Rows are points. Each copy is the shape, with its points in the same order, turned, moved and blurred by noise. Is it also mirrored, or only turned?
(in the rows, 128 means zero)

Shape (5 x 2)
[[ 51 157]
 [164  81]
 [147 117]
 [116  75]
 [166 180]]
Copy 1 (5 x 2)
[[196 191]
 [ 73 130]
 [111 126]
 [ 90 174]
 [158  80]]
Copy 1 is: only turned
Copy 2 (5 x 2)
[[108  78]
 [138 205]
 [152 167]
 [ 93 181]
 [198 131]]
Copy 2 is: mirrored
Copy 3 (5 x 2)
[[ 38  98]
 [175 111]
 [151 123]
 [141  76]
 [119 192]]
Copy 3 is: only turned

Shape (7 x 4)
[[ 94  70  61  97]
 [ 58  96  41 129]
 [ 68  86 107 152]
 [112 147 124 120]
 [182 136 155 190]
 [154 179 120 149]
 [168 183 175 129]]
Copy 1 (7 x 4)
[[201  87 163 152]
 [212  81 133 201]
 [149 111 157 210]
 [130 133  96 158]
 [ 44  88 104 142]
 [ 93 100  67 147]
 [ 61 141  66 114]]
Copy 1 is: mirrored
Copy 2 (7 x 4)
[[ 78  60  55 139]
 [ 41  60  84 151]
 [101  74 103 193]
 [132 105 129 123]
 [171 192  93 179]
 [129 163 125 125]
 [194 160 137 117]]
Copy 2 is: only turned
Copy 3 (7 x 4)
[[ 45 119 198 115]
 [ 32 166 200 136]
 [ 54 139 131 168]
 [137 135 149 140]
 [143 113  67  95]
 [169 152 123  94]
 [206 118 122 133]]
Copy 3 is: only turned
Copy 4 (7 x 4)
[[133  38 157 109]
 [105  27 108  80]
 [136  49  82 131]
 [107 130 106 125]
 [201 170  69 129]
 [142 171  86 106]
 [133 214 106 144]]
Copy 4 is: only turned

Shape (12 x 8)
[[116 138 187 139 176 145 131 116]
 [ 72  67 110 149 159 122 105 157]
 [153  72 116  91 178 154 135 145]
 [106 160 155  97 123  91 117 162]
 [182 180 184  87 152  97 126 163]
 [122 102 211 114 134 137  67  67]
 [131 155  88  84 143 134  96 130]
 [110 126 143 171  75 123 124 116]
 [108 190 193 106  92 145 162  59]
 [161 135 137 174  97 109 160 130]
 [101 168 128 175 150  89  52  81]
 [117 143 104 108  92  91 129  62]]
Copy 1 (12 x 8)
[[151 187 102 109 117 158  93 184]
 [202 133 197 106 122 117 123 165]
 [176 100 131 137 105 195 144 137]
 [120 157 147 174 182 129 117 182]
 [119 140  59 160 191 164  99 191]
 [118 212 136  66 158 196 115 182]
 [106 110 156 156 145 160  87 150]
 [118 181 137 104 162  83 126 113]
 [ 47 249  97 145 127 137 110 154]
 [123 139  93 116 146  84 141 122]
 [ 96 153 154  61 160 101  46 191]
 [ 41 136 164 119 125 121 139 153]]
Copy 1 is: mirrored
Copy 2 (12 x 8)
[[129 174 134 138 125  59 130 131]
 [140 145  76 135  83 153 113 169]
 [181 156 119 168  92 138 128  80]
 [104 144 112 118 172 115  76 108]
 [134 169 179 144 195  96  71  80]
 [116 104 113 209 143  42 133 141]
 [109 147 111 146 162 159 147  80]
 [123  78 121  92 143 100 131 152]
 [ 78 108 127  97 163  17 144  75]
 [141  94 178  80 135 111 118 126]
 [ 50 131 141 155 158 123 153 185]
 [ 61  75 130 124 131 119 139  85]]
Copy 2 is: only turned
Copy 3 (12 x 8)
[[113 156 156 126 168 160 156 132]
 [ 66 125 146 152 110  77 128 159]
 [104 207 119 180 104 110 153 122]
 [132 142 128 109 129 143  70 122]
 [149 209 144  87 128 171  93  79]
 [110 120 185 171 109 214 149 130]
 [123 135  91 139 100 127 124  71]
 [173 102 151 118 115 121 140 165]
 [201 113 106 131 174 217 139 144]
 [186 156 142  82 103 114 151 161]
 [ 91  63 144  78  94 162 160 107]
 [158 101  73 120  76 169 138 148]]
Copy 3 is: mirrored
Copy 4 (12 x 8)
[[174 181 155 130 145 158 180 126]
 [154 140 131 187 128 128 121  49]
 [179  84 152 127 166 140 120 104]
 [166 154 140 114  64 106 167 116]
 [170 150 136  47 115 101 181 156]
 [236 211 149 147 136 142 113 157]
 [139 126 190 107  92 119 104 125]
 [134 170 115 193  91 129 141 158]
 [181 179 171 143  66 188 185 210]
 [112 146  90 149 116 139 156 172]
 [122 248 148 134  95 141  95 113]
 [147 152 133 138  49 175  94 163]]
Copy 4 is: only turned

Shape (14 x 9)
[[157 117 117 181 158 101  87 188 153]
 [187 103 112  62 113 157  85 104 154]
 [129 110  78 113 141 146 150 110 111]
 [105 144 115 107 115 109 113 145 138]
 [117 106 155 105 176 124 147 134 157]
 [ 78  99  84  62 142 100 146 193 149]
 [116 116 154 138 121 139 102 126 129]
 [160 142 126  80 115 161 109 172 174]
 [149  27  80  93 113 156 135  95 195]
 [105 147 113  63 133  62 142 135 135]
 [131 171 113  82 106 137 154 158 132]
 [185 124 155 127 129 181 149 130 181]
 [117 189 200 116 174 184  50 105 217]
 [103 168 171 128 163 125 121 175 113]]
Copy 1 (14 x 9)
[[104  81 136 141 102 179 195 144 161]
 [131 148  85  67 142 190 126  75 122]
 [137 118 143  82  84 139  98 127 109]
 [104 128 123  80 118 105 157 133 141]
 [151 152 105  93 102 148 144 186 145]
 [ 84 121  92  28  54 121 159 175 127]
 [141 131 119 121 139 126 164 141 111]
 [ 73 133  89  76 155 173 135 139 141]
 [126 192 120  64  72 215 140 110  66]
 [116 147 100  52  78  86 147 137 184]
 [ 75 133 110  79 129 111 103 141 152]
 [108 167 110 132 154 198 109 154 135]
 [162 155 138  77 249 172 185 179 174]
 [129  92 108 116 146  99 150 193 164]]
Copy 1 is: mirrored
Copy 2 (14 x 9)
[[147 125 136 158 203 155 164  79 187]
 [ 56 135 171 119 149 106 182 164 131]
 [102 123 113 154 101 143 127 158 151]
 [136 114 105 140 159  91 132 140 139]
 [ 80 112 111 123 170 148  93 127 149]
 [117  65  72 175 185 110 109 197 173]
 [138 118 135 106 157 139 120 127 119]
 [ 87 160 137 141 200 106 153 169 133]
 [ 81 107 158  82 123 159 163 220 200]
 [ 94  80  89 165 147  58  99 139 153]
 [117 156 118 170 153  88 108 171 126]
 [ 88 198 165 111 172 152 116 150 149]
 [ 86 188  81  45 212 125 156  94  80]
 [130 124  94 165 196 133  97  96 103]]
Copy 2 is: only turned
Copy 3 (14 x 9)
[[ 67 142 183 164 141 117 158 120 138]
 [110  96  64  93 127 161 195 151 119]
 [121 113 118 100 157 168 124 134  68]
 [130 120 134 122  85 170 114 122 122]
 [137 110 141 140 101 112 129 178  79]
 [126  72 147 184  73 194 102 136  69]
 [130 127 112 120 120 111 114 122 132]
 [135 125 111 130  80 147 211 123 109]
 [109 116  55 160 171 196 157 211 102]
 [130  79 165 110  59 190 110 157 106]
 [172 112 146 105  87 186 142 113  90]
 [168 157  97 119 133 128 199 157 107]
 [114 211  82 104  13  60 171 154 106]
 [148 141 167 130  62  94 121 100 108]]
Copy 3 is: only turned
Copy 4 (14 x 9)
[[134 112 226 123  99 121 173 165 152]
 [134 145 110 205 110 150 173 159  68]
 [167 106 104 147 143 153 174 105 149]
 [103 105 123 133  96 152 141 136 146]
 [132 125 148 109 119 113 132  93 105]
 [ 86  54 133 148  93 113 167  62 142]
 [120 141 130 130 129 112 140 159 140]
 [112  78 136 151 103 149 155 157  66]
 [190  99 121 238 132 100 129 106 118]
 [ 82 116 136 134  83 179 129  67 138]
 [ 93  82 109 126 131 195 139 126 110]
 [162 108 152 133 161 143 126 166  62]
 [154 137 106  66  49  96 116 199  30]
 [ 81 114 139  57 115 130 161 133 124]]
Copy 4 is: only turned

Shape (18 x 12)
[[101 190 129 118 155 159 123 168 159  98 163 105]
 [150 164 167 157  83 120 173  93  98 126 128 143]
 [146  95 114 100 173  95  90 115 111 190 102 170]
 [ 71 127  72 153  68 172 111 116 166 150 113 126]
 [ 78 146 115 114 126  59  87 177 117 162 155 104]
 [152 123 178 163 126 158 106  83 146  91 154  74]
 [ 70  99  89 174 153 152 174  82 112 112 120 164]
 [139 102 146 137 108 142  80 118 125 176 176 138]
 [114 125 166 158 146  97 161 151 143 102 133 174]
 [110 125 169  89 164 121 137 126 141 189 104 138]
 [120 148 145 171  62 144 110 151  74  91 137  85]
 [120 169 148 167 107 112  93 128  88 178 104 165]
 [ 99 121 158 146  88 119  92 120  93 105 161 110]
 [151 182  88  86 149 175 182 148  96 153 151 164]
 [106 184 100 127  72 137 110  74 164 113 135 149]
 [127  86 143  86 115 113  98 116 130 155 135 168]
 [126  95  85 113  84 177 152 180 146 119 145  68]
 [153 109  83 142 126 146 185 175 124 194 153 163]]
Copy 1 (18 x 12)
[[104 203 147 130 144 120 126 170 130  78 144 163]
 [130 113 179 140 149 155 132 161 169 153  61 116]
 [133  65  85 105 163  95 114 101 138 167 172 138]
 [181 176 193  98 148 177 158 133 111 167 179 132]
 [114 130 140  92 153 157 123  56 125  73 148 170]
 [118 130 186 146 108 125 162 172 148  91 144  54]
 [200 156 145 139 129 164  67 148 171 172 156 102]
 [103  91 174 123 144 130 167 122 174 141 183 125]
 [160 161 125 154 171 118 127 118 193 120  99 114]
 [126  94  97 128 213 141 130 149 132 122 156 134]
 [123 137 249 155 127 145 119 113 119 106 108 119]
 [141  95 195  84 186 109 114 117 158 147 113 148]
 [146 107 203 148 118 148 138 109 151  90 137 126]
 [ 83 149 124 149 146 134  87 187 134 185 128 201]
 [179 146 174  83 114 150 177 171 132 144 114 158]
 [147  77 121 146 149 128 172 113 149 142 161 143]
 [103 199 171 184 129 169 151 114  85 151 171 127]
 [ 76 164 128 145 171 153 112 107 165 220 152 148]]
Copy 1 is: mirrored
Copy 2 (18 x 12)
[[132 134 119 123  52  89 126 149 121 155 201  90]
 [ 63 147 100 104 135 134 104 102 100 130 108 119]
 [173  86 173 119 153 112 174  89 163 126  88  86]
 [152 116 125 161 142 161 161 183  72  94 177 124]
 [194 131 170 108  67 151 123 155 143 170 114 133]
 [111 198 119 143 120  99 121  77 135  96 190 136]
 [126  66 122 174 119  84 136 107  54  85 121 139]
 [138 130 170 121 133 173 151  79 140 125 169 121]
 [ 97  97  96 158  92 103 133 103 141 168 117 141]
 [170  98 127 115 165  98 122 102 144 177 135  91]
 [ 87 198 156 102  95 129 144 145  82 135 149 172]
 [136 136 117  82 124 158 182 104  95 154  96 115]
 [124 179 167 143  97 143 127 106  98 143 139 153]
 [ 83  60 158  73 105  96 123 141  99 132 153  46]
 [120 155 102 166 107 167 132 153  88 100 142  62]
 [135 114 177 161 154 146 145 101 149 152 123  95]
 [107 118 183 127 128 105 118 199 131 110 210 153]
 [ 95  24 156  82 131 138 136 143 138 115 151 129]]
Copy 2 is: mirrored
